Each point is reached from the start by the listed moves, each made once or not at all, plus a little noise. Say if it took an odd or an even number of moves. Then give how often each move was made.
In the rows, 128 means zero.

Moves:
(1): 152; 139; 136; 83
(2): 177; 195; 96; 136
Start: 152; 106; 132; 106
Points:
155; 109; 132; 104 => even (0, 0)
202; 173; 99; 115 => odd (0, 1)
225; 184; 108; 72 => even (1, 1)

Moves:
(1): 149; 100; 160; 142; 149; 133; 153; 124; 129
(2): 107; 108; 159; 158; 69; 161; 137; 125; 123
(3): 123; 119; 143; 118; 110; 136; 121; 106; 114
(4): 154; 106; 115; 148; 102; 132; 127; 129; 135
(5): 141; 118; 103; 131; 120; 151; 141; 136; 139
(6): 170; 121; 164; 112; 148; 142; 146; 138; 124
(7): 147; 116; 103; 161; 117; 146; 132; 142; 175
(8): 164; 109; 163; 132; 82; 140; 163; 128; 137
(9): 114; 112; 123; 117; 135; 124; 117; 135; 129
Start: 141; 135; 129; 108; 120; 117; 132; 132; 121
Points:
175; 87; 186; 142; 50; 190; 155; 133; 147 => even (0, 1, 1, 0, 0, 1, 1, 0, 0)
205; 22; 197; 139; 57; 205; 178; 130; 119 => odd (1, 1, 1, 1, 1, 1, 0, 0, 1)
249; 33; 229; 107; 78; 155; 191; 124; 123 => even (1, 0, 1, 1, 0, 1, 0, 1, 1)
230; 44; 190; 186; 66; 191; 186; 150; 168 => odd (1, 1, 0, 1, 0, 1, 1, 0, 0)
184; 26; 121; 195; 45; 198; 171; 157; 184 => even (1, 1, 0, 1, 1, 0, 1, 0, 1)
